Rows are points. To make a cloud, some directions were put in groups of two or more. Within a group, all points are equally far from the middle, so they leave a hole (a ring in 2 directions, a hollow ball in 3). The other directions are filled evenly. Then the cloud was stretched, turned, moved and blurred a little. Count the holes, and give their numbers of directions, smallest first.
In the rows, zero is written as 128.

Cloud:
127	127	87
87	132	175
67	142	134
86	110	158
137	158	190
92	99	142
152	177	149
116	67	169
152	183	112
82	155	162
167	160	152
138	127	93
110	120	92
161	162	116
150	168	170
144	132	218
151	151	96
132	202	129
170	99	135
141	191	139
134	135	85
91	163	169
Holes: 1 (2)

Cloud, 21 rows:
142	104	151
141	174	159
154	100	179
122	77	114
80	73	124
99	159	128
134	74	86
151	135	96
155	95	186
120	113	188
144	147	124
149	78	132
171	70	112
77	117	140
121	83	133
133	81	144
181	116	101
206	117	103
216	107	80
118	149	170
130	146	145
Holes: 0

Cloud (29 x 4):
114	114	198	121
123	150	73	166
112	125	80	124
105	143	77	183
79	111	128	184
153	172	122	110
70	181	155	157
120	87	84	161
140	163	93	125
102	107	174	106
120	98	150	95
127	103	162	184
184	149	121	129
85	149	132	101
112	104	74	153
146	144	173	187
98	108	174	107
164	96	130	180
182	121	148	108
170	128	171	100
117	181	152	187
154	79	107	151
133	166	196	162
57	153	150	156
111	103	105	106
107	107	178	170
74	176	156	125
130	154	74	155
103	130	74	177
Holes: 2 (2, 2)

Cloud (49 x 6):
122	109	104	128	189	90
131	99	93	107	57	118
115	154	129	174	105	74
109	177	101	125	86	99
189	129	102	158	133	113
189	160	129	123	138	133
105	52	84	152	111	83
138	121	49	97	129	107
92	133	117	138	165	179
83	88	144	164	158	94
152	126	131	138	63	97
153	83	124	183	113	141
142	177	151	96	142	136
78	102	123	119	185	120
120	144	63	119	115	70
148	91	67	122	154	89
98	108	112	95	102	59
152	76	94	127	75	91
105	167	117	149	162	161
125	83	49	108	112	108
139	104	82	87	135	72
118	64	64	141	149	130
82	108	161	121	163	97
55	92	126	115	152	93
149	113	86	119	72	85
46	112	112	117	106	156
102	131	135	64	148	101
69	121	86	89	154	93
149	68	144	159	113	92
107	166	103	104	78	104
157	150	69	90	108	122
198	118	98	122	145	125
159	175	149	107	124	144
135	106	40	141	102	123
158	151	62	152	118	123
102	143	80	75	101	145
150	68	93	81	130	112
105	106	86	192	111	157
148	116	65	119	170	144
164	80	116	93	161	152
73	76	139	113	93	92
127	108	81	177	91	70
107	159	131	71	98	126
150	117	54	119	146	94
125	113	97	185	86	156
146	123	149	125	161	180
129	90	172	81	111	131
176	137	145	136	93	158
36	117	86	151	145	118
Holes: 1 (6)

Cloud, 82 rows:
114	154	133	122	191	115	114	133
103	91	99	80	143	161	206	60
120	91	182	145	136	173	103	68
65	145	136	153	84	158	142	137
164	80	70	115	136	122	142	107
121	177	149	163	115	141	128	152
129	64	92	110	82	125	189	93
64	94	91	159	135	173	169	130
159	61	138	160	88	111	113	133
150	91	169	179	116	194	131	84
150	114	142	201	89	153	170	156
139	139	105	150	92	173	114	71
159	77	159	139	83	172	128	80
187	87	104	134	81	123	171	113
81	103	111	154	97	94	83	118
69	123	123	131	90	115	84	144
63	126	83	120	118	144	158	170
81	65	150	102	149	140	119	134
137	94	89	119	56	180	196	98
123	148	94	98	94	127	137	172
110	77	104	46	132	122	147	107
183	81	149	132	94	99	132	131
109	69	144	146	164	100	87	98
118	142	113	79	179	110	111	144
107	116	101	78	154	173	116	102
153	58	101	127	76	130	179	102
128	57	88	64	107	147	148	134
178	104	126	72	167	167	149	143
99	163	124	129	115	77	112	164
170	146	156	92	113	151	172	111
126	96	165	174	88	169	124	91
167	92	87	139	70	139	193	96
131	133	125	95	94	162	112	61
141	132	114	182	93	111	75	123
151	172	158	78	163	121	120	84
105	92	170	119	84	138	86	143
120	111	155	190	110	200	125	92
111	132	134	201	92	122	137	99
152	106	118	75	164	154	202	136
123	133	134	164	183	124	115	110
170	156	104	175	102	165	135	112
201	88	110	97	97	108	121	165
121	146	112	109	114	86	74	185
154	136	120	76	181	133	116	132
89	183	123	114	107	91	140	137
88	144	137	167	113	208	127	96
181	62	146	114	165	138	140	94
140	149	172	186	120	163	152	141
118	76	133	106	76	107	162	76
120	100	123	178	169	139	135	120
162	120	203	146	158	138	99	115
118	82	134	157	142	83	178	125
117	56	139	132	95	91	115	105
179	113	75	135	89	123	168	142
116	88	118	45	152	147	145	99
69	97	149	126	160	169	128	115
165	91	155	110	101	97	141	164
116	148	145	158	105	118	125	179
94	147	127	62	177	121	105	111
176	65	114	117	152	148	200	138
125	40	124	109	113	102	137	100
105	132	100	90	84	116	81	129
175	104	100	85	116	85	132	155
111	178	143	76	116	140	140	86
142	82	169	127	104	209	139	83
145	133	84	160	164	173	179	118
206	112	151	116	112	130	104	73
109	115	98	62	95	114	176	133
155	111	111	199	85	146	73	152
103	57	139	131	100	89	101	114
170	85	161	82	169	165	149	148
129	60	103	82	88	111	141	99
155	145	145	170	166	169	93	134
207	74	154	135	119	192	116	84
184	87	90	92	125	100	137	161
150	66	105	128	116	101	207	103
202	76	145	116	141	176	115	71
127	64	110	96	141	161	194	65
134	154	108	133	180	134	164	106
99	74	142	102	149	174	181	172
116	111	93	130	161	128	102	79
88	134	204	114	129	156	123	98
Holes: 3 (2, 2, 2)

Cloud:
149	168	155	128	128	196	95	145	95
169	116	181	84	88	121	127	164	114
110	146	106	178	138	120	104	188	138
109	99	167	71	121	173	74	156	122
93	72	105	111	181	153	103	100	132
66	127	169	145	143	183	90	125	126
138	173	178	149	127	93	127	134	168
162	138	128	74	74	161	80	131	172
162	92	130	87	71	122	165	96	129
179	88	95	80	125	146	121	183	116
178	133	100	83	67	105	126	123	130
119	161	50	113	94	118	114	133	140
184	117	109	178	83	91	122	156	99
207	67	122	143	120	133	124	111	108
173	131	211	130	145	91	137	143	114
186	112	123	152	77	148	61	151	118
49	120	162	109	104	142	109	159	151
156	159	119	123	158	118	166	211	118
129	151	100	78	101	97	83	119	143
116	83	157	174	105	105	178	96	103
151	123	139	105	166	85	77	84	75
129	98	191	163	100	146	157	104	69
154	94	188	105	88	115	160	117	102
123	144	65	119	52	160	169	125	127
82	117	145	150	139	161	73	139	48
149	163	138	158	154	133	155	181	141
110	97	149	138	55	126	149	131	66
119	141	77	112	178	99	104	191	125
135	106	143	92	115	122	78	48	147
120	128	157	95	61	164	154	100	83
81	92	175	152	150	173	88	110	148
137	137	138	182	182	129	126	132	75
128	156	64	86	130	155	97	158	82
186	136	51	148	72	152	148	129	122
164	127	99	137	170	115	89	83	95
91	166	103	113	165	134	141	94	110
166	96	150	133	176	117	147	175	149
133	167	58	111	76	129	139	150	146
168	84	88	85	102	132	169	136	156
188	82	123	91	186	137	116	130	78
82	135	139	203	109	108	119	74	124
204	145	144	101	124	164	138	160	140
173	119	116	99	180	153	73	147	89
133	140	48	133	121	143	76	108	121
69	134	60	104	110	154	122	130	120
170	67	97	90	105	102	136	128	80
67	117	92	77	118	168	128	176	113
66	153	111	78	90	126	156	164	91
179	89	115	121	152	120	81	73	96
190	119	115	115	149	113	99	97	52
132	161	137	181	86	80	160	115	119
56	170	167	109	161	136	154	142	124
115	134	152	134	176	92	69	195	120
142	131	169	146	178	54	106	117	90
103	164	104	137	146	171	144	80	157
74	116	170	141	86	136	150	163	160
78	73	74	116	143	123	128	122	160
111	171	108	133	152	122	134	191	154
170	146	157	57	152	160	99	119	134
143	107	63	81	93	113	110	126	178
124	169	130	108	89	69	127	175	75
182	80	123	110	189	90	165	135	91
155	155	137	38	152	141	90	127	107
58	142	126	113	132	132	170	110	161
126	164	95	122	115	130	105	178	187
182	138	150	208	96	112	140	119	108
138	107	105	168	127	105	41	114	137
181	146	206	89	146	118	143	149	113
92	132	104	137	177	108	182	117	83
117	109	125	75	163	159	94	97	187
142	146	190	83	172	82	149	129	140
108	98	146	86	124	139	71	188	143
125	64	116	168	112	145	167	155	147
102	155	120	164	110	129	112	41	122
125	58	139	175	161	115	132	103	154
166	139	171	143	132	69	140	94	136
195	163	112	97	107	163	124	74	147
138	161	135	112	163	87	105	80	94
128	94	84	121	127	56	109	122	138
154	133	120	156	101	153	67	154	56
201	118	131	154	80	153	96	168	132
161	112	154	93	82	128	176	113	177
126	129	86	125	143	66	83	107	118
139	119	124	163	152	70	108	198	106
174	119	91	49	116	110	113	130	83
115	94	215	124	171	157	133	137	90
101	176	100	100	56	150	119	132	118
88	83	100	107	121	164	94	151	185
164	123	110	173	176	98	135	152	132
121	118	108	140	134	160	203	94	142
134	155	128	88	107	147	62	103	195
Holes: 3 (2, 3, 3)

Cloud (90 x 9):
162	76	167	181	122	158	194	151	106
127	128	120	117	81	104	159	183	98
163	154	165	88	124	163	149	106	116
131	69	129	175	167	119	152	159	138
157	119	149	108	124	64	116	104	177
152	95	85	93	133	122	101	164	150
185	158	140	142	80	122	137	58	114
171	143	150	154	112	88	196	107	80
93	79	149	155	114	161	107	188	97
184	135	101	82	91	153	116	118	100
111	66	120	123	113	123	147	117	47
166	154	175	171	140	134	148	141	164
84	105	109	154	159	131	89	92	125
199	127	161	168	132	81	150	98	120
130	126	179	97	95	111	172	92	80
193	114	166	154	87	100	121	110	90
113	134	144	175	86	161	140	178	84
158	108	170	122	70	127	195	54	131
171	79	143	136	118	182	182	73	96
129	82	136	160	90	144	178	77	53
176	67	147	118	159	85	140	125	145
135	77	115	86	108	125	112	65	108
168	142	201	168	124	158	171	104	116
134	55	134	143	86	172	115	192	119
180	136	131	175	63	147	197	113	103
164	169	113	158	142	127	91	102	146
164	155	168	94	96	161	137	97	88
223	96	118	126	144	136	152	127	151
175	119	148	116	98	90	214	90	127
117	97	101	197	133	145	165	135	65
115	105	178	142	75	179	111	161	142
147	65	193	106	75	176	151	117	125
201	74	138	118	113	184	120	143	115
156	111	142	166	72	132	200	164	90
148	88	119	181	80	182	151	105	71
148	148	173	152	168	65	135	121	105
211	116	187	131	118	105	152	141	118
97	97	126	105	132	124	175	88	139
178	117	104	170	103	145	118	80	68
151	133	91	79	121	95	139	109	96
111	150	150	114	102	100	118	89	162
183	117	142	70	65	106	138	85	116
157	141	132	87	122	106	119	104	177
149	52	161	96	147	139	153	113	125
159	87	158	149	112	79	86	140	164
125	74	157	158	71	184	100	153	106
153	132	117	154	135	134	75	193	109
140	115	147	122	48	111	183	119	79
196	144	148	144	103	133	101	89	165
129	122	93	170	135	156	85	82	101
108	52	110	127	75	133	144	166	91
138	101	121	93	163	159	76	155	120
148	103	150	147	140	150	61	169	118
145	144	154	163	112	63	172	97	122
135	128	159	150	106	99	202	92	73
147	146	173	178	144	144	181	172	65
114	89	108	170	99	179	105	150	132
119	159	134	153	122	193	130	138	120
175	134	80	139	140	98	141	159	157
171	168	154	127	154	128	176	65	113
130	73	135	124	84	111	67	160	115
111	95	177	96	109	92	168	144	150
129	52	115	130	109	135	161	165	72
114	112	87	152	136	175	177	136	73
117	80	110	107	101	115	74	99	153
95	133	155	83	127	139	131	174	112
109	86	163	131	73	111	177	66	94
90	100	104	136	103	131	158	65	109
200	97	119	115	106	76	178	131	102
183	87	145	131	159	106	134	182	110
167	67	89	105	101	82	153	128	102
104	89	120	133	143	154	167	187	101
172	64	146	109	130	168	155	123	62
134	138	120	113	128	117	204	135	72
162	56	130	146	71	127	158	88	69
140	154	138	158	98	109	74	147	148
140	133	107	87	123	153	67	112	92
119	154	149	145	134	67	148	89	137
101	66	152	129	98	123	75	136	106
196	102	163	93	110	133	95	151	164
145	138	112	169	104	104	189	109	165
167	55	199	143	97	161	161	100	134
159	79	193	170	112	138	183	142	165
141	67	148	172	114	140	152	145	54
126	155	157	180	96	163	117	145	138
175	122	141	81	106	104	190	107	146
187	107	103	120	111	70	161	71	129
150	162	141	174	143	116	118	180	147
181	84	140	150	100	121	104	193	107
136	146	208	139	151	104	139	158	93
Holes: 2 (2, 6)

Cloud, 105 rows:
172	180	125	163	162	65	124	155	126
121	113	127	192	83	124	113	180	157
146	100	130	106	80	94	171	217	164
91	92	113	200	126	161	203	144	108
142	124	105	127	47	67	136	119	183
107	75	180	97	128	94	123	114	190
122	99	132	112	148	183	102	126	120
162	99	87	106	95	126	122	143	80
141	184	122	204	170	99	130	144	119
153	116	44	154	108	98	140	125	88
161	118	111	123	147	123	123	176	170
158	149	86	119	134	128	110	147	173
129	106	133	83	140	172	131	107	142
122	134	95	128	122	61	210	137	143
157	160	107	91	100	161	153	184	147
146	40	131	143	134	130	102	149	103
86	96	189	171	127	98	99	186	164
161	106	84	46	99	117	151	96	125
145	116	86	195	156	117	104	134	116
150	110	103	98	108	89	49	192	137
115	66	184	110	72	175	154	94	121
167	116	45	106	72	186	172	131	95
98	97	71	128	92	149	82	152	76
139	147	134	163	84	203	69	111	109
117	87	128	168	92	121	190	196	147
193	138	98	119	74	165	136	115	100
129	125	125	124	94	132	162	216	121
126	165	146	172	102	56	104	118	136
161	138	67	159	150	117	144	173	164
107	142	141	156	63	111	105	138	148
143	175	108	110	117	140	173	213	127
76	101	166	173	90	98	112	96	97
82	77	124	146	107	139	150	215	115
147	100	113	178	150	125	153	149	174
101	52	140	174	132	134	176	90	119
131	194	151	105	112	127	105	133	168
90	110	77	153	154	117	84	66	112
191	135	86	94	117	85	163	137	168
126	156	145	109	127	152	193	179	156
69	107	129	130	92	142	128	159	110
130	145	128	62	79	140	103	110	167
113	138	129	104	133	132	28	77	139
108	102	86	148	154	168	148	79	93
106	178	132	103	106	88	148	188	111
109	126	157	149	159	78	111	74	106
86	96	104	184	95	122	124	156	78
167	69	102	120	122	169	126	98	149
115	121	120	95	138	69	169	206	141
78	175	126	116	113	90	156	183	73
176	144	142	135	76	87	133	192	181
122	180	89	166	144	86	142	183	139
157	157	99	109	91	140	166	86	80
137	104	45	106	128	124	117	105	107
109	176	117	184	119	143	179	150	103
121	138	90	122	158	150	105	115	76
194	111	92	82	90	130	125	99	123
171	152	132	71	89	102	93	158	167
117	77	85	129	149	127	85	118	140
97	90	74	154	111	126	87	76	84
172	158	151	99	135	69	94	129	160
184	137	109	154	114	162	112	60	150
87	66	85	157	128	174	87	136	76
118	119	121	134	111	163	120	40	104
106	91	146	134	129	112	56	188	160
129	102	141	126	132	87	72	72	138
34	103	131	125	157	147	117	169	107
70	71	128	127	162	139	72	157	136
124	113	145	177	143	121	179	131	170
76	127	142	151	97	86	168	129	131
143	110	122	110	78	177	91	160	133
75	161	129	189	111	115	126	99	96
113	173	146	140	69	111	126	116	100
130	94	128	114	78	136	159	67	101
169	98	87	84	134	112	177	215	155
168	110	109	89	117	186	119	104	148
89	114	123	152	58	159	135	65	121
157	183	59	175	100	139	188	131	100
147	89	118	128	90	135	176	134	84
141	149	183	141	157	117	72	171	170
126	130	77	130	140	62	140	125	138
77	129	125	127	108	150	128	143	160
112	169	108	163	144	117	179	121	155
127	110	59	134	157	148	87	188	138
104	164	131	113	145	78	127	160	147
116	89	118	153	126	117	219	212	161
122	82	121	99	133	115	134	84	103
111	167	119	156	117	118	148	219	87
137	146	156	135	75	136	144	83	99
134	131	81	155	66	107	152	143	90
126	102	125	149	175	146	111	155	168
133	149	128	117	63	137	158	136	100
172	166	158	164	89	94	158	117	136
97	152	65	149	100	141	140	92	62
160	114	80	95	54	160	183	161	103
152	143	100	132	139	222	86	91	125
100	97	135	108	133	37	120	206	141
141	170	123	160	65	151	162	103	152
108	129	145	115	167	147	74	119	138
162	129	126	173	115	120	190	151	169
103	132	124	121	75	174	98	92	101
112	124	126	131	187	113	146	106	133
111	71	77	144	151	106	152	111	101
117	125	123	184	91	74	114	178	139
114	140	103	147	132	158	193	38	111
108	143	127	174	98	85	90	83	164
Holes: 1 (3)

Cloud, 96 rows:
139	100	128	123	69	151	93	153	186
79	71	107	140	121	95	135	54	142
100	97	82	166	117	147	65	151	114
128	74	142	100	164	70	166	94	127
86	84	105	123	91	104	36	100	146
120	103	172	108	128	105	164	163	136
156	160	88	115	128	184	115	141	148
151	157	126	62	157	160	156	137	88
62	127	42	137	120	142	102	83	145
157	89	84	125	178	118	111	120	127
144	138	161	52	133	172	130	94	166
83	127	157	93	109	113	116	95	92
92	193	101	123	139	97	125	119	115
83	111	114	49	113	165	142	165	113
149	148	129	85	179	124	58	115	149
65	116	93	148	141	148	81	175	109
152	103	84	93	174	97	154	100	117
115	120	118	135	184	112	138	49	108
148	118	143	84	105	171	138	71	189
114	152	141	118	65	159	86	105	129
168	72	117	140	169	97	98	142	101
108	125	149	133	112	96	160	176	122
146	105	164	93	166	64	112	146	139
93	145	84	160	104	163	91	69	162
82	163	131	77	139	182	149	148	84
167	136	149	91	121	101	158	141	129
107	86	105	89	88	90	65	75	101
90	64	89	154	98	75	130	138	85
122	109	154	76	157	107	66	81	107
109	137	80	153	167	111	119	72	150
101	92	128	134	123	172	134	150	158
95	115	92	69	135	134	76	185	71
145	116	150	99	191	93	157	124	121
85	91	117	137	151	49	107	107	136
116	133	76	140	85	119	122	91	100
92	156	149	138	126	115	140	78	160
122	96	102	98	178	117	106	49	97
169	148	171	107	104	153	149	122	114
151	137	76	75	194	156	99	132	124
69	61	78	101	123	105	102	78	155
137	166	147	99	163	194	142	138	168
117	148	98	15	106	177	118	136	180
146	76	69	117	127	126	116	61	166
175	105	168	110	138	151	89	133	94
119	108	93	182	75	112	103	140	137
95	67	116	92	125	147	107	75	177
84	154	125	65	129	152	128	144	213
71	84	129	153	121	63	125	101	98
118	188	99	69	173	98	119	112	138
129	51	95	94	105	121	56	94	180
155	89	124	105	165	149	97	138	97
142	93	140	78	99	77	152	143	148
121	109	123	85	152	193	128	132	135
120	155	97	94	161	196	179	128	138
113	154	112	123	118	146	60	201	132
124	80	168	109	116	139	94	107	199
139	113	138	128	128	112	172	114	180
141	137	149	53	185	142	86	141	134
102	109	169	131	162	75	93	95	106
131	64	84	147	116	144	116	125	171
89	154	85	113	173	173	78	86	88
66	129	106	96	84	116	150	144	101
113	106	85	82	128	58	74	103	132
117	149	136	146	163	158	106	85	69
119	136	101	35	126	177	143	76	166
67	110	94	93	110	177	97	140	95
50	124	93	140	86	102	110	146	138
111	195	151	79	171	114	117	97	111
117	102	117	51	139	119	74	67	109
148	98	174	77	172	77	96	119	124
152	104	88	150	119	86	133	137	83
110	120	85	151	156	147	56	68	130
135	105	141	151	143	127	114	157	179
126	124	123	143	76	82	131	141	106
101	136	93	197	119	137	80	116	132
118	109	106	180	142	117	127	168	126
92	134	74	92	136	188	77	63	168
138	194	137	100	133	206	118	162	147
105	125	84	124	76	148	117	66	108
144	93	152	63	147	163	108	115	134
131	124	89	86	121	167	74	48	162
153	151	135	143	138	106	143	167	117
149	80	137	70	104	138	59	79	170
79	104	64	138	131	152	149	159	125
161	121	131	175	150	122	74	131	71
55	123	99	60	115	125	141	93	173
133	121	93	148	127	113	83	187	127
127	71	122	96	98	114	68	142	198
151	130	116	116	113	133	109	141	195
112	90	74	104	89	113	90	45	148
101	141	98	78	171	139	119	167	48
140	104	117	77	130	64	147	69	130
151	152	122	65	140	120	117	50	122
122	153	90	154	123	91	127	98	85
89	197	127	150	169	130	137	137	94
84	96	141	78	156	104	94	138	169
Holes: 2 (2, 6)
